Each row of a before or after table is a point. One or more steps were done to the points. Then noise was added and the rows were shuffled. The steps act on how far a point lies along the listed directions, d1 being the first. Write out the steps. A step turns or swaps two directions, mirrors them in a line or flattens them onto one, adds a multiple of one to another, or multiplies one. Angles are multiples of 10 degrees, from the lower direction toward the higher: turns from -170 to 170, lines from 10 to 170 but not 90. Use the fewest steps. Two steps may share a direction if one is a turn and the other turns, adds or multiplies; they go together, in the order done. Otherwise the lowest direction goes first.
(in the rows, 128 means zero)

Directions:
(1): [108  83 116]
(2): [125 117 177]
(3): [ 82 148 129]
Before (8 x 3)
[[111 107  78]
 [160 122 130]
 [ 72 132 150]
 [162 115 114]
 [154 168  85]
 [183 141  94]
 [120 183 145]
 [150 114 106]]
After (8 x 3)
[[117  70 117]
 [180  95 143]
 [102 160 126]
 [120 160 114]
 [105 145 123]
 [161 157 102]
 [ 97 113  89]
 [ 78 151 102]]
Steps: turn d1 and d3 by -160 degrees; multiply d2 by 0.7

Directions:
(1): [121 104 103 120  80  83 148 157]
(2): [157 173  82 101 104 147 127 115]
(3): [168 117  94 140 181  99 143 133]
(4): [ 84 121 101  85 160 148 131 158]
(5): [116 119  91 186 118 160 109 148]
Before (9 x 8)
[[118 108 168 122 171 132 140 135]
 [134  83 136 202  64  77 153 141]
 [130 137 136 158 120 121 119 123]
 [115 144 126  85 103 138 135  97]
 [ 89 105 130 108 126 112 132 123]
 [102 121  99 128 113 150 121 157]
 [ 99 140 110 115 132 165 119 128]
 [143  98 117  95 103  42 161 151]
 [150 158 139  75 182 120 134 122]]
After (9 x 8)
[[122 118 167 151 112 131 127 113]
 [111 140 100 129 127 142 119 140]
 [146 140 188  91 151  91 144 113]
 [131 141   7 154 132 164 141 159]
 [101 105 177  93 119 100 151 104]
 [180 127  96 106 176  74 154 124]
 [145 125 127 136 104 110 123  94]
 [132 118 137 156 118 122 123 136]
 [168 157 123 131 108 151 138 112]]
Steps: turn d1 and d3 by 40 degrees; multiply d1 by 0.4; turn d2 and d4 by 160 degrees; add 0.7 times d2 to d5

Directions:
(1): [113 137  72  67 162 110 153 144 108 158 149 120 118 151]
(2): [132 170 161 131 167 141 105 139  66 146  93 156 101 127]
Before (8 x 14)
[[135 103 128  99 130 103 137 135 173 114 141 103 142 127]
 [125 178 198 182 161 163  91 125  75 145  77 167 119 102]
 [121 122  99  94 125 109 140 138 131 159 174 126 140 146]
 [115 104  65  82 109 118 142 144 158 148 150  89 147 131]
 [121  92 129 162  99 143 150 117 175 102 137 113 135 113]
 [143 163 198 164 145 162  88 128  96 119  72 174  86 100]
 [135 184 192 158 149 152  85 123  71 140  64 162 114 115]
 [141 106  83 103 120 134 131 121 133 137 130 132 123 133]]
After (8 x 14)
[[125 175 136  86 192 147 116 147  69 160  95 162  74 130]
 [131  99 119 127  97 116 133 130 160 131 174 121 158 134]
 [132  90 110 138  73 132 118 127 186 117 144  92 162 108]
 [107 182 121 100 207 139 132 143  57 180 103 149 104 130]
 [118 195 120  86 189 135 113 149  55 183  99 146 103 146]
 [129 116 165 187 117 146 128 117 145 105 113 131 118 108]
 [140  96  98 130 110 131 128 117 152 116 139 133 131 123]
 [143 103 159 135 119 112 122 124 177  99 134 111 146 118]]
Steps: turn d1 and d2 by -60 degrees

Directions:
(1): [ 84 178  92 150  99 168 114 160 107 155 148 121 158 152 139  99 134 147
 125 130 146 113 195  92]
(2): [155 136 136 150 175 143 134 141 132  84 124 158 161 155 179 108 142  75
  83 164 163 109 108 102]
(3): [133 184 122 117 102 164 115 167  80  99 121 112 101 122 151 142 130 113
 156 106 103  84  63 148]
(4): [149 130 111 200  84 110 129 128  79 131  81 128 135 126 104 155  76  96
 123 150 135 171 122 111]
(5): [113 120 116 105  98  90 169 134 139 124  80  78 176 129 131  90 176  80
 162  98 138 135 121 116]
(6): [173 142 140 125 140 170 110  91  82 166 127 125  99 148 113  86 189 105
 117 116 120 182 133 144]
Before (10 x 24)
[[130 110 109 140 114  93 161 127 135 105  89 124 158 112 127 125  97  89
  148 133 119 129  73 103]
 [173 170 100 143  64 154 104 108  51 182 102  94  77 141  92 100 176 131
  172 103  97 195 133 146]
 [100 128 134 104 101  95 153 150 133 100 110 122 142 116 158 143 108 116
  161 102 121  81  87 139]
 [138 103 134 105 143  82 132 129 150 106 105 131 129 109 122 134 124 123
  133 135 118 134 101 151]
 [104 107 128 134 110  77 145 140 174  99 127 132 163 123 161 162  72 126
  143 138 148  93 135 108]
 [131 151 132 130 107 162 124 125  96 158 117 114 134 150 127  93 187  99
  132 103 125 156 148 138]
 [109 129 133 100  98  90 154 112 129 144  85  81 119 117 109 115 168 119
  157  96 102 151 104 138]
 [ 92 118 124 130 109  72 138 149 149 122 124 112 120  92  99 162  78 161
  165 131 110 126 127 128]
 [115 123 120 120 111  99 147 127 128 141 116 112 120 110  89 146 132 147
  164 102 118 137 120 146]
 [145 162 135 123 121 164 114 116  76 142 119 111  92 122 126 104 156 111
  143 120 107 163 109 157]]
After (10 x 24)
[[191  88 144 130 146 121 121  69 109 135 113 153  70 104  90 148  96 117
  133 130  82 182  49 155]
 [163 123 152 160 152 146  93 100 121 137 164 174  89 137 147 169  80 147
  103 156 132 139 133 137]
 [203  64 178  95 191  68 123  86 152  90  98 155  78  94 112 158 121 110
  116 141  93 161  40 191]
 [101 142 121  89  91 113 152 140 120 126  96  75 131 102 122 117 152 110
  183  98 107 134 109 151]
 [ 82 168  66  84  30 114 141 151 117 173 106  45 137 129 109  80 200 158
  226  63 106 131 164 129]
 [162 126 163 109 140 146 105  98  90 134 140 161  62 115 128 152 115 141
  133 108  95 128  77 181]
 [138 112 149  94 154 120 139 106 141 140 140 136  91 113  99 138 160 155
  149 100 109 135 103 167]
 [137 118 158 106 165 116 108 114 145 137 167 149  64  99 101 156 109 179
  135 134  92 139 117 163]
 [151 117 167  74 151 119 133  79 135 143 117 109  69 119 110 119 191 125
  138  99  86 160  81 171]
 [ 86 173 102 133  74 160 135 153 102 165 114  92 170 154 133  79 186 108
  146 100 140 131 183 110]]
Steps: multiply d1 by 3; turn d2 and d4 by 50 degrees; add -0.7 times d3 to d2; swap d5 and d6
